Each row is a point. Each table stands for the endless flat space through its points: a line for two points, a plane for three, and so on. Write the one point that lies in both, or say that there is none.

First, 3 rows:
[[-0.9  0.4  4.3 -4.0]
 [ 0.9  2.4  3.4 -3.8]
 [ 0.7  1.6  3.7 -2.8]]
Second:
[[ 3.8  2.4  0.7 -2.0]
 [ 2.4  2.8  2.3 -2.8]]
They share: [ 1.7  3.0  3.1 -3.2]

First:
[[ 2.1 -0.5  2.2 -2.2 -1.2  1.0]
 [ 0.0 -3.7  3.9 -1.6  1.4  0.4]
 [-1.0 -4.1  3.1 -0.2  2.0  0.4]
 [ 3.6  2.1  1.9 -2.4 -3.2  2.6]]
Second:
[[ 1.3  0.4 -0.7 -0.5 -0.7  3.2]
 [ 1.3 -1.4  4.7  0.1 -1.3  0.8]]
They share: no point

First:
[[ 2.8  1.0 -0.2  0.4  0.6  0.6]
 [ 0.1  0.7  0.7  0.7 -0.3  0.0]
 [-2.8  3.0  0.5  2.2 -3.9 -0.3]
 [-1.7  0.4 -1.4  0.0 -1.1 -0.2]
 [-3.4  3.7  0.7  2.7 -3.8  0.0]]
Second (2 x 6):
[[-0.1  1.4 -0.5 -0.2  0.4  1.3]
 [ 0.5  2.6  0.7 -0.8 -0.4  1.7]]
They share: no point

First, 3 rows:
[[ 4.4  2.4  0.8 -1.0  3.5 -3.3  2.2 -1.7]
 [ 1.2  1.2  0.0  4.6 -0.1 -2.9  3.4  2.3]
 [ 1.2 -0.3  0.0  2.5  1.1 -2.0  2.8  1.4]]
Second:
[[ 2.8  0.2 -1.1 -3.0  1.0 -2.9  1.2 -0.5]
 [ 4.0  2.0  1.1  0.4  1.3 -2.5  2.3  0.0]
 [ 8.5  4.1  3.1  2.7 -1.1  0.4  1.8 -1.7]
 [ 2.3 -0.1 -0.8 -1.8  1.4 -3.0  2.1  0.0]
 [ 0.0  0.0  2.2 -0.9  2.2 -3.8  4.1  3.3]]
They share: no point

First:
[[-6.8  6.1 -2.5  5.1 -1.1  2.1  2.6 -2.6  1.9]
 [-1.9 -2.3 -2.9 -1.4 -6.7  6.1 -5.4 -1.6  4.4]
 [-6.3  4.5  3.2 -0.3  3.8  1.5  1.4  2.1 -0.8]
 [-3.2  3.5 -2.2  3.0 -1.8  4.3 -2.1  2.4  1.3]
 [-3.5 -1.0  0.9 -2.8 -7.8  7.6 -4.1  1.1  1.6]
 [-2.4  2.2 -3.9  2.7  0.9 -2.0 -1.9 -0.6  3.7]
 [-3.6  3.6 -1.2  1.8 -1.5 -0.8 -2.9  1.8  2.1]]
Second (3 x 9):
[[-4.9 -1.4 -1.1 -0.9  1.3  1.9 -1.4  5.2 -0.6]
 [-3.8 -0.4  0.5 -0.5 -0.8  1.0 -1.0  3.6  0.3]
 [-0.4  2.5  2.9 -1.3 -7.1  2.1 -1.8 -0.9  2.7]]
They share: [-2.8  0.4  0.5 -1.3 -2.6  2.4 -1.8  2.4  0.9]

First (5 x 11):
[[-2.7  1.7  2.4 -1.3  0.4  0.5  0.8 -0.5  1.6 -1.4  1.7]
 [ 1.8  5.8  0.2 -2.2 -4.0  6.9 -4.2  0.1 -1.0 -0.4  3.6]
 [-3.5  1.2  3.7 -2.6  2.7 -3.8  0.3  0.2  1.6 -1.1  1.1]
 [-5.2  1.5  2.3 -0.8  2.2 -4.2  3.1 -1.1  2.1 -2.2  1.7]
 [-5.5 -0.8 -3.9 -1.0 -3.9  3.6  4.7  1.0  3.2 -2.7  4.7]]
Second (4 x 11):
[[-0.5  5.3 -1.1  3.1  0.5 -2.3  4.7 -2.9  4.5 -1.0  4.8]
 [-2.1  2.9  3.8 -1.3 -3.5  3.3 -0.3  2.2 -1.9 -2.1  3.5]
 [-2.1  3.3  4.3 -0.5 -4.3  3.3  0.3  2.9 -2.3 -2.4  4.2]
 [-2.3  1.2  2.8 -4.2 -1.4  4.2 -2.8  0.5 -1.5 -1.9  1.6]]
They share: no point

First, 5 rows:
[[-0.4  2.2  1.9 -0.5  1.0  0.7 -2.2 -2.7 -5.3  0.7 -3.4]
 [ 0.2  3.5 -2.2 -1.0 -2.0  3.2 -5.2 -1.1 -5.9 -4.5 -7.4]
 [-2.4  0.9  2.6 -0.5  3.5 -3.5 -1.1 -3.8 -5.3  2.4 -1.7]
 [-3.1  0.9  1.9 -0.2  3.7 -4.2 -0.8 -3.6 -4.6  1.7 -1.5]
 [-2.8  2.5 -1.8  0.3  3.1 -1.1 -0.3 -1.0  1.5 -3.2 -1.3]]
Second, 6 rows:
[[-4.1 -1.0 -3.8 -2.3  6.0 -1.7  1.6 -1.2  1.0 -1.6 -6.9]
 [-2.4  1.6 -1.5 -2.9  5.1 -0.4 -0.2 -0.8 -1.5  0.4 -3.7]
 [-3.9  3.3 -1.8 -1.7  4.1 -4.1  1.7 -3.6 -1.9 -1.3 -1.9]
 [-2.5  4.4  1.9 -0.9  2.5 -0.9 -4.4 -1.3 -1.8  1.0 -0.5]
 [-3.5  2.2 -1.9 -2.9  3.9 -2.7  0.6 -1.3 -2.6 -1.4 -0.5]
 [-4.4 -0.1 -2.1 -1.0  4.4 -2.1 -0.9 -1.3  1.2 -1.8 -5.3]]
They share: [-1.3  1.8  0.6 -1.1  3.1 -0.9 -1.8 -2.4 -2.4 -0.3 -2.3]

First, 7 rows:
[[ 0.6 -3.8  1.0  3.0 -2.1 -4.6  1.3  0.0 -1.0 -1.9  2.9  2.3]
 [ 5.2 -5.0  1.7 -0.1 -4.2 -4.5 -0.1  1.5  1.7 -1.4 -1.0  1.6]
 [ 1.2 -0.2 -8.9  0.8  0.9 -1.6 -3.8  5.1  2.0  7.3  7.7 -0.2]
 [ 0.2 -2.8 -0.3  3.5 -1.6 -4.1  1.1  0.9  0.1 -0.6  3.0  2.2]
 [-0.8 -2.1 -2.2  4.7 -0.1 -6.4 -0.9 -0.6  4.2  3.7  2.4  0.0]
 [ 3.9 -2.6 -6.0 -4.4 -1.7 -1.8 -5.4  3.6  1.3  3.3  5.6 -0.3]
 [ 1.2 -1.3 -4.3  1.3 -1.1  0.4  0.4  5.7 -3.4 -0.1  7.2  3.3]]
Second:
[[ 2.0 -3.2 -3.4  0.4  1.0 -4.4 -2.8  1.9 -0.5  0.8  3.9  3.5]
 [ 3.1 -5.1 -2.5 -0.9 -2.1  0.1 -1.8  2.2 -0.5 -2.3  3.1  2.7]
 [ 0.8 -6.0 -5.7  0.5  0.6 -3.0 -3.7  2.9 -2.6 -1.3  3.6  4.6]
 [ 3.0 -1.0 -5.0  2.6  1.8 -7.2 -5.4  2.1  1.7  0.6  0.5  3.3]
 [ 1.1 -3.0 -2.8 -2.8 -2.1 -2.5 -0.3  4.1 -0.3  1.2  7.1  0.6]]
They share: no point

First, 6 rows:
[[ 3.8 -2.5  1.5 -8.2  5.5  2.5 -3.5  1.9 -2.4 -1.5 -1.6  5.8  2.5 -0.8]
 [ 3.5 -1.4  3.8 -3.5  7.7  2.6  0.6 -0.6  1.1 -2.0  2.7  1.7  2.9 -3.2]
 [ 1.9  1.0  6.6 -3.2  2.1  0.6 -1.2  4.2 -5.2 -3.5  5.9  3.5  1.7  4.6]
 [ 1.7 -3.4 -1.5 -6.7  7.8  7.1  2.0 -2.4 -1.1  0.8  1.1  2.6  8.0 -4.1]
 [ 4.3  0.0  5.3 -3.0  4.8  0.0 -1.7  1.4  0.1 -3.1  2.2  2.6  0.3 -0.9]
 [ 4.4  5.2  8.0  4.9 -1.4 -3.1  0.6  0.4  1.6 -4.6  6.2 -1.9 -1.4  0.2]]
Second (3 x 14):
[[ 2.3 -1.0  3.2 -4.8  4.1  0.2  0.3 -1.7 -2.6 -2.7  1.3  2.0  3.3 -0.1]
 [ 2.9  0.5  3.2 -2.1  2.9  2.3 -0.6  0.7 -2.0 -0.9  2.8  2.3  2.4 -0.7]
 [ 3.7  1.1  4.0 -2.5  4.7  1.3  0.4 -0.5 -1.4 -3.3  1.6  3.7  4.0 -1.7]]
They share: no point

First, 2 rows:
[[-4.5  2.5 -1.3  0.8  1.7 -4.0 -1.2 -2.5  2.9 -0.7 -1.9  2.5 -2.1 -1.0
  -4.6  1.9 -0.1  3.4]
 [-4.0  2.3 -1.9  1.1  1.3 -3.7 -0.6 -2.0  2.5 -0.9 -1.3  2.6 -1.6 -1.7
  -4.0  1.6 -0.2  3.3]]
Second, 5 rows:
[[-3.8  4.1 -1.1  3.0 -2.8 -5.0  1.2 -1.8  3.0 -2.2 -1.2  0.8  1.1 -4.3
  -1.7 -3.1 -2.8  2.8]
 [-3.4  2.5 -2.3  0.9  2.7 -1.2  1.2 -0.8  1.9 -1.5 -0.4  4.2  0.0 -4.0
  -2.9  3.9  0.4  4.2]
 [-1.8  4.9 -1.1  1.6  0.6 -2.6  0.4 -0.2 -1.2 -2.0  2.0  2.4  0.5 -6.1
  -2.5  1.3 -4.0  2.4]
 [-3.1  4.7  1.1  3.2  1.4  0.4  1.4 -2.1  0.6 -4.6 -0.1  4.5  1.4 -4.5
  -1.2  1.6 -0.3  1.3]
 [-3.4  0.4 -4.5 -1.0  6.0  0.1  1.1  0.1  2.1  0.1 -0.3  5.9 -1.3 -3.2
  -4.2  8.3  2.8  6.0]]
They share: [-3.0  1.9 -3.1  1.7  0.5 -3.1  0.6 -1.0  1.7 -1.3 -0.1  2.8 -0.6 -3.1
 -2.8  1.0 -0.4  3.1]
